Rows are points. The window is the flat piece filled in between its corners: a triangle in 3 columns, a solid with four corners in 4, and so on. A path goes straight from each point to the next, and from the last back to the first. List the points from which the path goes on through the window.

Window (4 x 4):
[[ 24  39 -36  13]
 [ 15   1  24 -20]
 [-17  -2  27 -35]
 [-20 -23  38   4]]
Path:
(1): [ 33  12 -55 -10]
(2): [  3 -39   8  -8]
(3): [-16  15  58 -31]
(4): [-18   2  60 -20]
(5): [ -8 -34  15 -26]
(6): [ 29 -25  -5  -5]
(7): [ -3  60 -13  10]
(8): [14 42 -9 -2]
(9): [ 21   0 -40  14]
(10): [ 30  21 -33  10]
(11): [  5  52 -18   6]
(12): [-9 38 26 19]
Through the window after points: 6, 8, 10, 12

Window (4 x 4):
[[ 35 -10  42 -20]
 [ -8   2  25  26]
 [  1   1 -49 -28]
 [  6   3 -24  24]]
Path:
(1): [-26  47 -56 -15]
(2): [ 25  10  19 -16]
(3): [ 12 -19 -12 -19]
(4): [-10 -23 -12  31]
(5): [-5 36  4 -5]
(6): [11 17 -3 -6]
(7): [ 20 -31 -60   4]
(8): [ 11 -16 -28  13]
Through the window after points: 2

Window (6 x 6):
[[  7 -43  17  28 -10  17]
 [-17 -12   4  41   6  -6]
 [-14   8  13  -9  12 -60]
 [  2  18  -5  15  -9 -45]
 [-16 -28  -1 -48   6  44]
 [  6  -7  11 -28  26  21]]
Path:
(1): [  1 -39 -24 -26  32   6]
(2): [ -6 -36 -39  12   8  -8]
(3): [-10  -6  48  26  -9 -10]
(4): [-26  -6  26 -31 -16 -13]
(5): [ -7  -8  -9 -15  24   2]
(6): [ 12 -20 -18  31   4 -20]
(7): [-15  18  27 -18 -17 -16]
(8): [-11   7  20  20 -22   2]
(9): [  1 -21  -9 -15  17   8]
(10): [ -3 -12   0 -12  43 -40]
(11): [-19   2  16 -12 -20  -1]
(12): [-15 -10  26  19   3  11]
(13): [ -3 -11 -11  11  18  -6]
(14): [  2 -17  -1 -20  23  -6]
(15): [-11  20  38  22 -13 -10]
(16): [-25  14  28  14 -23   3]
Through the window after points: 6, 10, 12, 14, 16

Window (8 x 8):
[[ -3  -1  34  19  41  53 -24  12]
 [ -6  -5 -55  -2 -12  -1  20 -24]
 [ -6 -43   8 -11  38 -24  29  10]
 [-20 -11  20  -4 -19 -50  29  28]
 [  8  42   0  -8  38  43  -5  38]
 [ 19 -15  58 -13 -16  41  30  -7]
 [ -1   1  -6   0  41 -38  20 -18]
 [ 42 -26  40  14  30  24  -5  13]]
Path:
(1): [  3 -26   6 -36  24 -13   0  26]
(2): [ -1   0  30 -57   4 -35  -4  23]
(3): [  6 -25  -3  13  16   5  34  -9]
(4): [10 35 -2  5 31 28 12 31]
(5): [ -3 -22  30 -34  32  31 -39   7]
(6): [ 22  -7   9 -40  12  10  -9   0]
(7): [ 2 -2 15 45 24 42 38  3]
(8): [  1 -12  -9  11  60  29  45  45]
(9): [  3  -1  -6 -10   6   0 -13 -29]
(10): [-24   8  21 -31   9  17 -12   6]
(11): [17  4 -1 27 34  9 29 14]
(12): [  5 -13  11  23  46   8  30  10]
(13): [ -8  14  12 -29   9 -12 -32 -25]
(14): [ 28  -8  23 -58  35  -2 -21  28]
(15): [ -9 -20  47  47  11  11  33   4]
(16): [ -7   0  11  25  23 -11  25  11]
Through the window after points: 4, 12

Window (9 x 9):
[[  4  17  -5 -17  -4  20  -5 -11   5]
 [-17 -10  28   3  -9  18 -21  -6 -23]
 [  6 -14   3   8  -5 -11   8   4   9]
 [ 10  -4   3 -14  60 -23   6   9   9]
 [ -5  14 -21   0   2 -30  44 -19 -21]
 [-36   4   2  11 -22  18 -17  -5  -5]
 [ -2  -4 -16  18   1  -2   6 -16 -14]
 [ -9 -12  10  -6  31   5  13 -11   8]
 [ -2  -5 -19 -34   1  10  -7  -8   5]]
Path:
(1): [-20  -7  -7  -5  -2   0 -15 -24  19]
(2): [ -6   9  -3   8  10   0  23  10 -21]
(3): [-11  -3 -10  -6   3   9   7  -2  -7]
(4): [  5   5  -9  -2  22 -13 -16 -38  -2]
(5): [  9  11   2  -4  21 -16 -10 -21   2]
(6): [ -8 -11  -5   0  14   8  14   0  -2]
(7): [-25   2 -17  14  12  16   5  21  -1]
(8): [  3 -11   7 -11  -5 -12   1 -28 -13]
(9): [ -4   5  -3  -6  -4   3  -2 -15   6]
(10): [ -5   0 -18  -6   0  10   2   3 -24]
(11): [-3  5 -8  2 12 19  6  4 -8]
(12): [-11  -9 -11 -10 -10 -10  -5 -22  -1]
(13): [ -5   0  -8   7   6  -9  -4 -18  -6]
(14): [ -3  -3 -11   8  -5  11  22  -5 -18]
(15): [ -1   2   2   2  19  -4  13   4 -15]
(16): [ -8  -8   1   5  10 -10   7 -17   7]
Through the window after points: 5, 11, 13

Window (11 x 11):
[[  4  11 -10 -18 -56  -5  -1 -13   0  -8  -3]
 [ -6  12  23  18  -3  28  15 -17  -7 -11  -9]
 [ -5  27  -4  28  11   3  19  -2   3   6 -16]
 [ 28 -15   6 -27 -34 -22  -2 -33 -24 -10 -14]
 [ 27 -27   4 -18  23 -20  -1 -60  30  -1  25]
 [ 24  -5  -2  11 -29  18  -4 -12 -29  17   0]
 [  4   3  18 -27 -48   1  -9   9 -22  15 -18]
 [  0  21  -8  19  -2   9  26  32  -3 -18   9]
 [ -6  10   1  37   6  -5  -5   9  15 -23   1]
 [ -3  -9  -8 -18 -20   8 -13 -24 -44  10   2]
 [ -3  41  24  29  -3  -7  12  -2   0  -9  12]]
Path:
(1): [ 15  19   2  -2 -20  14 -11   5  -7  -8  -2]
(2): [ 26  35   7   7  14  25   1  -9 -40   1 -13]
(3): [  1  -9   6  10 -26   6   7 -11   0  -1   4]
(4): [-20 -24   8  21 -19  -1  16  -8 -16  -8 -18]
(5): [ 38  26  -8 -11  -5  -1 -12 -25  -2  -4  21]
(6): [ 23  16   4 -10 -36   9 -10 -17 -14   1 -15]
(7): [-17 -17  18  -1 -16  -8   9  17 -17  16  10]
(8): [ -1  -5  -2   8  -4  -5  16 -21  -6   3  -8]
Through the window after points: 2, 6

Window (12 x 12):
[[ 15 -48  -2 -33  20 -16  23 -18 -35  36  35  31]
 [ 16  45 -12  17   8  29  -1   2   8 -16   7  -4]
 [ 27 -29  -2 -12  26 -42 -15  27  -7   7  16  36]
 [-36 -21 -14  12 -13  -2 -54 -20  -8  -1 -17 -43]
 [-30  21   2  22 -16   2  11  -6  12 -15   3  15]
 [  8  11  -5  11  -2  13  26  -1  32 -48  13 -18]
 [-42 -19 -13   4   8  10 -53  -2 -33 -42   1 -10]
 [ 43 -10  36 -32  -3 -23  -9  -2  -9  -2  32  39]
 [-22 -26 -29  16 -21  29 -60 -17   3 -34 -38   4]
 [ -4  44  -1 -29 -12  34   7  28  51 -26   1   5]
 [  0  33 -10   6 -17   7  33  13 -16 -36 -25 -23]
 [ 25 -35  46 -10  43 -12   8  13 -21   9   2  25]]
Path:
(1): [ 18  -8 -13   7 -34   4 -19  41 -22  18  19 -16]
(2): [-17 -31   7  17 -17   7 -13  15 -12 -23  11  -9]
(3): [-26   4 -21 -15  30  -1 -56 -19 -25 -28  -9   1]
(4): [-20  48   6 -47  23 -26  -7 -44 -18   5  17   9]
(5): [ 39 -25  14  18 -17  20   8  45  22 -27  11  12]
(6): [-21 -32  17   3 -41  17 -18  25 -16  12   2   2]
(7): [ 20  19 -12 -20  42  -3   7 -30   8 -35  11  12]
(8): [-14   5   7   1  18 -18   5 -53 -10 -43  -9  12]
(9): [ 19 -28  -9   2  -9  12  -2  49 -13  26  22  -6]
(10): [ -5 -44  11  11 -28  43 -26  19 -21 -12  15 -10]
(11): [ -7  26 -24 -13  27 -28 -12 -15   6 -25 -24   3]
(12): [-12  10  15 -10  36   3  13 -44  33 -42 -28  29]
Through the window after points: 2

Window (14 x 14):
[[-33  -8  32 -23 -10  32  20  -6   1   6 -12 -56   6  22]
 [-16 -28  -4 -23  12  -3  22  -3  19   8  38  48   2 -26]
 [ -3   6 -28  -6 -57  28 -22  24  17 -28 -15  20  -8  43]
 [ 28 -13 -33 -14 -34  14  12  25   9 -11 -15  -6  -9  10]
 [-16   1  13  -5  -6   0  23  12  -8   3  29 -22  22   9]
 [ -6  12  -4 -17 -13  32  12  28  39   7   8   9 -18 -14]
 [ 27   6   6  -9  36   5  -5  -3  15   6   4   3 -17   3]
 [  1 -20  40   0  21 -52 -10  21  10  33   6  24  18   6]
 [  9  20  18   4  14  -8 -15  -4   0  30 -12  12 -47 -35]
 [-18   8 -10  31   7 -11  -2   3  10  36 -27 -41 -49   5]
 [-12 -22 -10  13  -5   8  21  15  15 -31   7 -29 -30 -19]
 [-17  21   4  -2  32  58 -16   5   1   1 -26  21  10 -34]
 [ 10   5  -9 -22   3 -29  34   0  33 -11  10  25  -9 -17]
 [ 13  -9  12  21  -6  31  26  -8   8  -9  -9  -6   4  14]]
Path:
(1): [ 34  12  10   6 -16  15 -25 -19  10   7  21 -37  12  -2]
(2): [-20 -19  -6   5   0  18  37  22  12 -20 -19  15 -22   7]
(3): [ -8 -27  16  -2  13  18  60  57  -6  15   1   2 -35 -19]
(4): [ -4  18 -11  -5 -13  14 -14  -4  36   3  -1  -3  -9  -1]
(5): [  8  -8   0   2  16  -2 -27 -19  22  -3  27  10   8  -3]
(6): [ -4   3   7 -12  -6  23  28  23  11   1  -6   6  -7  -6]
(7): [ -6   2   3  -6   0  37   5  23  -2   1 -13  18 -20  10]
(8): [-11  12 -14  -6 -17   5 -14  -7  39  -9   2 -11  22 -18]
Through the window after points: 1, 3, 7

Window (14 x 14):
[[ 10  19   8 -18  14   2  18  32  12  32 -17 -14  -3  11]
 [ 24 -11 -42  -8 -24 -25  -7 -30   7  15  13  -7  19  22]
 [-21 -34  29  29  -6 -22  50 -19  -7 -23  30 -16  -1  -1]
 [ -6  -1  21 -52   5 -34  -7 -20  -3 -19  32  39 -25   8]
 [-11 -60  -3 -39  -4  18 -35 -28  17  13  10 -20  -3  19]
 [ -4 -44  11 -19 -40  17  22  18   2 -23   3 -23   9  11]
 [-13 -23  42 -21 -31   0  -3 -31  10 -20   3 -26   6   8]
 [ 16  18  30  13   3 -37  -9  27  -6   9  19 -11 -46   4]
 [ 29  -5  -7  13   6  -2  10  10 -30  49 -25  38  -7   9]
 [ 17  21  20  27  15  32  34 -20   4 -38  44 -17   1  12]
 [ -3 -16  10 -14  21 -12  -4 -48  39 -38   2 -16 -46  16]
 [ 56 -31 -14  10  15 -15  13 -33  12  21   7  -1   5  -6]
 [ -4  15   0  -2  13  11  14  -3 -17   4   2  43  -7 -42]
 [ -9  13  38   3  33  -3 -23  24  38  -9 -20  19 -15   4]]
Path:
(1): [ -2 -29  16 -12  29 -23 -12 -37  -2 -27 -18 -23  -4  43]
(2): [  9  -5  14  -6 -20  -2  11  -4   8   4  25  17 -13 -18]
(3): [-35   4   3  12 -25  10  -3   5  43   5  43  13 -30 -17]
(4): [ 32  -3  23 -17  27 -21  16 -16 -17 -19 -21   0   0  14]
(5): [ 13 -26   0 -22  41  -8  -4   2 -17 -10  -7   0 -10 -10]
(6): [-14  -9  22  -7 -37   7   6 -26  25   5  19  -5  -3  14]
(7): [ 13 -22  34 -37 -29  21  32 -23  34  10  11  11 -17  17]
(8): [ -3   2   3  11  32 -15 -11  11 -18  -3   2   2  -8 -12]
(9): [ 41  -5  11  11  37 -11 -17  17 -11 -22  33 -23  10  -9]
(10): [ 13 -11   5   3  -3   3  24 -31  15   4   6   2  -7   9]
(11): [-10  -9  14  31 -22   6   3   8  12  35  26  34 -12   5]
(12): [ 33  -4   7 -34  31 -28  13  -8 -15 -24 -19 -27   0  -1]
Through the window after points: 5, 9

Window (14 x 14):
[[ 25 -17 -10   8  -4  25 -13 -25  11 -14 -17  14 -20 -29]
 [ 15  -1  13 -23  -8 -44   2 -16   1 -26 -10  24 -24  -2]
 [-39  -4 -12   6   9 -38 -12   9  -5  -3 -15  28  -8  -1]
 [-34   3  39  12   4  -1  -2 -10  22 -10 -14 -11  38   5]
 [-11  10  -8 -16  12 -30 -20 -20  31 -20   2  24 -12  22]
 [-13   0 -11 -33  -3  35   0  41  16   3  28  27 -22 -18]
 [-10 -29 -14 -20   3  14  -6  -2   3  10  21 -55  13   5]
 [-23   5  23  12   5 -31 -17 -35 -35   1  28  17   1 -18]
 [-25 -25  -1  -1  -7 -11 -21 -21 -17 -16 -11   2 -19  36]
 [  8   2  -5 -19   2 -32 -30 -23  25  31   6  50  12   4]
 [ 10   6  23  33 -11  11   0   7  -6  -7  31   6 -21  -7]
 [-10 -36 -17  18  13  13   1  23 -22  -9  42  37 -12   1]
 [-12  20  11 -19  16 -10  34 -33 -16  36  23 -22  18 -14]
 [  2  30  -2   1  18  14 -12 -10 -33  -7 -27   7  20 -26]]
Path:
(1): [ 15  16 -20  10 -17  -4  26   5 -17 -22  31  35  45  10]
(2): [-25  -7 -18  10 -41 -21 -11  -6  15  -8   4  18 -12 -17]
(3): [  1  15  23 -20  60  -7 -11 -11 -16   8 -10   7  12  13]
(4): [-24 -12  40 -13  24  22 -19   3 -17  12   5  10 -51   4]
(5): [  7   0 -13   3  -6  -7   0 -16  -1 -10  10  12  15 -12]
(6): [-10 -10 -35   0 -25  -3  -7  -4   7  -1  14  25   1   7]
(7): [-15  -4  37   3  24  -8 -16  -3   3 -18  -8  -2   0   1]
(8): [ -9  -1  13   8  21   4 -12 -10   8  10  -6   5 -10  -3]
(9): [-24   3  -7  -3 -12 -12  -3  -5 -19 -14  10  13  21 -12]
(10): [-25  16 -17  20 -20 -30   3 -12   1   2   9  -4   4   7]
(11): [ 14 -15  30 -28  50  13 -17 -20 -23   2 -10  22   7 -20]
(12): [ -6  -1  21 -10  29 -17 -13 -16 -18  18   7  11  -3 -23]
(13): [-26   4  -5  14 -30 -16 -12 -19  -7 -21  29  25  -2   8]
(14): [  5 -26 -37  20 -58  43   2  -7  15   0  -5  -4   4 -14]
(15): [-11   3  31 -11  45 -30 -22 -22 -13 -14  -2  18 -16   2]
(16): [-16  -4  27  -6  12 -11 -23 -17   3  -2 -19  -4 -23 -11]
Through the window after points: 12, 14, 16

Window (14 x 14):
[[-34 -15 -11   2  14  -7  -8   6  20  -5  -2 -26  17   7]
 [  1  30  27  16   8   4   6  26  -6   9  -1  16 -15 -10]
 [  2 -18   5   6  11  23  -9 -34  15  21   9 -16 -14  14]
 [-26 -11 -31   7  13  14 -24  -7 -13   5   0   8  18   7]
 [ -8  25  40  21 -28 -11  24   7 -37  21   5  -1   1   5]
 [ 14  10  26  -6 -40  18  10  31 -23   4 -20   3 -23   1]
 [  1 -18 -18  -6 -21  24   0 -31  45  13  24  12   8  -5]
 [ 24  15  -9  12 -17 -24  37  26 -31  19 -15   2 -27 -13]
 [ 25  21  39  -3  -3 -10  15  15 -22   7 -21  13  16  23]
 [  8  15  30 -10 -30 -27   7  15 -16  29  -5  25 -36  11]
 [ -7 -11 -14  15 -15  29  12 -15  35   0   9  17 -18  40]
 [  1   9  24 -11  -7 -10  28   1 -32 -15   3  13 -23  -5]
 [-26  15 -19 -22  24  19  -1  10  -3  15  17 -19  20  22]
 [ -8 -49  -7   3   5  29   5   3  25  18  30  12   4  18]]
Path:
(1): [ 25  11  19  14  -3 -12 -14  -6 -15  -9  30 -11 -27  14]
(2): [-19  -1   6 -10  -8  16  40  15   7  26 -25  14   7   5]
(3): [-22   5  16  -4   0  13  15 -14 -14  17  -5  10 -22   0]
(4): [ 17   4  -7  16 -18 -11   3  20  -5   7   5   4  10  14]
(5): [  6  -9 -14  -4  -8  19 -16   9  10  -1  13  -4  -1   6]
(6): [-23  -2  25   4   3 -16  60 -21   0  49   2  20  -8  10]
(7): [-11  -2   4 -25 -15  35  14   2  26  12 -34  25  -7  30]
(8): [  4 -23 -10  39  -3   2   3  -5   2   4  54  -5 -12  11]
Through the window after points: 3, 5, 7

Window (14 x 14):
[[-13  30   4   4  16  -4 -41  14 -60  24   3 -20   3  37]
 [ 32  -2 -13   2   6 -31 -15  20   1 -18  -5  30   9 -25]
 [ 20  16  -5  14   7  20 -36  47  -9   6 -30  -5   6  29]
 [-10   9   4   6  12 -11  32 -21   4  16  -3   6   4  11]
 [ -1   5 -17  -8  -3  14  17 -11  -4   4  28 -17   4   7]
 [ 17   0  23  -7  20   0  -6  -2   8 -26  16  27   9  -1]
 [ 27  18  11  -3  31   2 -23  59 -49 -16 -45 -14  17  -3]
 [ 42 -19  10 -12 -12  14 -29  16 -15 -13 -28  45  19 -23]
 [ 23   0  24  -9   2 -15  -6  26  18   1  -7   8  37 -32]
 [ 12   5  11  27   9  14  10   4  16   0   6  17   9 -45]
 [ -5 -21   0  13  28  -1  -6 -28  -4  12  11 -27   6  12]
 [ 59   7  12  -4   1  -1   6  -8  17   8   6  20  -6 -24]
 [-16  29  -9   6  -1   0 -10 -59  -6  -2   9 -31   1  27]
 [ 27  -2  -1 -32  10  18 -34  17  16  -2 -22  34 -14 -32]]
Path:
(1): [ 30  11 -12  -1   4   2 -17   0   0   3 -11  18  27  -6]
(2): [ 23 -13  25  -4   3   4  12   6  14 -12   3   8 -15 -22]
(3): [  3   2  15  12 -14   3 -16  20  14 -24  -8 -22 -20 -22]
(4): [ 28  12   1  -5  22   4  -3  11 -12   5  -5  29  23  -7]
(5): [  7  51 -30 -17  44 -11 -29   7 -25  34 -10 -24  34  17]
(6): [ 15 -11  19   8  -2   4 -11  -4  -4 -13  -7  13   0  -6]
(7): [  9  14  19   3   0  11  -2   8 -16  10 -15  -1 -20  12]
(8): [ 18  -2 -43  -5  35  -6 -38   7  -1 -18   2  12  50 -15]
Through the window after points: none

Window (14 x 14):
[[ 25   2  19  -7 -17  24  -7  11  13  -1   4  16   2  28]
 [ 16   4   5   4  25  -1  -4 -20   9  11  13 -13  26  -7]
 [ -1  -3  16  11  -6 -14 -10  16  38   0  12   9   1  10]
 [ -3  14  -6  -1  -6  -3 -10 -26  -4 -18 -60  -3   0   0]
 [-14  20 -40 -16  23   4 -15 -27  -9 -37 -32  -7  -5  11]
 [ -8   9  11  35  16  20 -19   0   5  12  30   3  18 -32]
 [-21   8  -8 -28   4  12  -1 -34  -4 -18 -20 -23 -13  -8]
 [  9   3  20  -6  12   7  10   1  28  -4 -10  38  -7   4]
 [  1   3  21  43  17  -4  16   5 -15 -13  27 -10  17 -21]
 [  4  37 -27 -43  -4  -1   3  10  17  -9 -33   1  -9  -9]
 [ -2 -26  11  28  16   3   5  26   1  25  11  11   9  -5]
 [  4 -11  -5  19 -16  -4  10 -13   2   1  15  23  14 -10]
 [-40  15   8  23  20  -2   6  -6 -15   6   5  -2  40  -5]
 [ -3  35 -22  -3   3  16  15  -3  34  11 -21  -3 -18  17]]
Path:
(1): [  4 -10   4  19  -2   4  10   0  17 -17   2   2  18  12]
(2): [ -9  -2 -10   0  29  14   9  31  12 -36 -25 -31  23   1]
(3): [  6   9   6  17  -4   0  -3 -15   6  21  15  23   5  -3]
(4): [  5  30  14 -12  20 -16   7 -49  11   4   7 -10 -27  28]
(5): [-15  -3 -26  24   6  24 -10  27  -4 -18 -14   6  29 -29]
(6): [  2  -2 -11  10   2  11   1  -5  11  -4 -19  -2  13  -2]
(7): [-15  40  21  -8  10 -23  -2  -5 -11   2 -18  10 -29   1]
(8): [ 2 11 11  2  1  1 -6  2  6  8  7 14 -1 -6]
Through the window after points: 4, 6, 8

Window (14 x 14):
[[  0  -3 -15 -11   7  28  -8   2 -19 -40 -27  20 -31 -28]
 [ -1  28 -14  22   8  10  33   8   4  13  10  23  -8   5]
 [-27 -33  -2  -3  -7 -33  15 -18 -21  55  -7  14   0  22]
 [-31   8 -12 -29  20   0   3 -11 -35  -1 -17  -4  36 -23]
 [-16   6 -40 -12  -1  50 -22  37 -16 -35 -15 -25  -3 -13]
 [ -9 -37  13   1  -1 -23  33 -30  17  25 -10 -18   8 -11]
 [-36 -16   4  34  39 -20  14 -20   8  45  -1   1 -25  -7]
 [  8  32  21  37  -5  18   7  12 -30  17   4 -10 -37 -15]
 [-60 -14  10   7 -10  -7   6 -20 -17 -14  -4   7  30  10]
 [ -5  12 -31   1  13  -3 -15   2 -26 -45 -41 -18  10   8]
 [ 20   5  -4  20  18  54 -25  31 -17 -21 -35  11   9 -13]
 [-10 -42   1  30  12 -57  15 -12  -3  36  33  11  -1 -22]
 [ -7  24  16 -18  17  16 -12  46  -9 -29 -18   0  -9   4]
 [-22  -8  -9  16 -13 -39 -10 -16  21  35 -17  12   0 -32]]
Path:
(1): [-18 -14  -4  20  14 -17  34  43  -9  -3 -22  -3  -3 -10]
(2): [ -5   5  -2  -6  -9   8 -36 -46 -15  14   2  13 -10  15]
(3): [ -2  -8 -10 -14  -2  10 -46 -15   0 -14  -1  19  -2   8]
(4): [-11   2   1  20  17  11  22  16 -20   4 -15  -1  -1 -10]
(5): [-59   4  28   7  -8 -11  28  23 -18  -3 -35  24  -3  -3]
(6): [ -1   6  -7  -8  15  13 -15   7 -10 -18  -4  -6   2  -3]
(7): [  9  28 -13   3 -11  24   0 -28  -1   3  16  -8  23  20]
(8): [-27 -25   1  13  16 -20   1  16 -17  12 -30   5  -6 -18]
Through the window after points: 5

Window (14 x 14):
[[  3  18   4  -1  -3  45   4  40  25   7  25 -25  -5 -22]
 [-22  12   8  36   0 -15  15   7  15  16  28   0  22  37]
 [ 28   2 -10  12  34  15 -15  35  15   3  -3  11   5 -15]
 [-15   9  -7 -27  -1  24   6 -18 -22 -18 -13 -16  28  31]
 [ 23 -37 -13 -48   5 -37   5 -16  -4 -18  -7 -14 -10 -10]
 [ -8 -13   7   9 -20  11  21 -40  -7  18 -24   8  38 -13]
 [ -1 -25  32 -36  50 -14   0   0 -14  14 -17   7  34 -11]
 [-24  30  -2 -27  -3  22  16  18 -34  11   5  28 -12  25]
 [ 15  28   9  21   0  -2   2   5 -21   8  20  -6  14   0]
 [ -3  -1  19   6  25 -13 -24   2  10  -9 -20  12  -5 -38]
 [-19  22 -16  60  -7  17 -24  -2 -29  38  13 -15 -11  37]
 [ 12  13  -3   8  11 -19   7 -10   3  18 -31 -19  -3  -5]
 [ 24 -26  12 -10  59   6   9  10 -26 -27 -12 -13 -27  13]
 [ -7   4 -12  13  35   7  19 -20  24   8  28 -17  33 -20]]
Path:
(1): [-10  -1  -1 -14  11  -7  17  17 -19 -17  -2 -22  19  -2]
(2): [ -5 -14 -10 -13  -5   0  28   3 -13   3  -8  -9  34 -11]
(3): [ 12  23   3   7  28  14 -17   5   2  10  17  -2 -25  23]
(4): [ 17   9   8  -4  13  -2  -6 -14  -4   9   0   3   1   8]
(5): [ -4  -9   2  12  32   7  22  29 -21 -15  -1 -23  -3   0]
(6): [-15  -3  -9   5  16  -4  16  10   0 -18   6 -12   9 -10]
(7): [ 21  24  13  16  18  25  -8 -21  22  56  29  -5  25   7]
(8): [ 20 -14  10 -28  24  18  -8 -49   0   2  19  35  16  10]
(9): [ -8   3   4   4  21 -13   9  23 -15   7 -25 -30   6  -2]
(10): [ -3   6  -1   8  24  -4   0  16 -10  -6   2 -12   3  -7]
(11): [  1   3   6 -11  14  13   0 -15  12  16  10  -1  13  13]
(12): [ 16  13  10  -8  28   4 -15  -3   3  -3  11  11 -15  29]
(13): [-30   9 -16  -4 -16  26  38  37 -26  19 -13  -9  22 -33]
(14): [-22 -21 -32  24  27 -38  42   8 -11  31  -4  -4  35  -9]
(15): [ 21  34  41 -33   5  46 -24  -3   8 -26  15   3 -13   3]
(16): [ -3   3  -2  -6   6  18   3 -24  -1   8  -5   0  17   8]
Through the window after points: 4, 6, 8, 12, 16
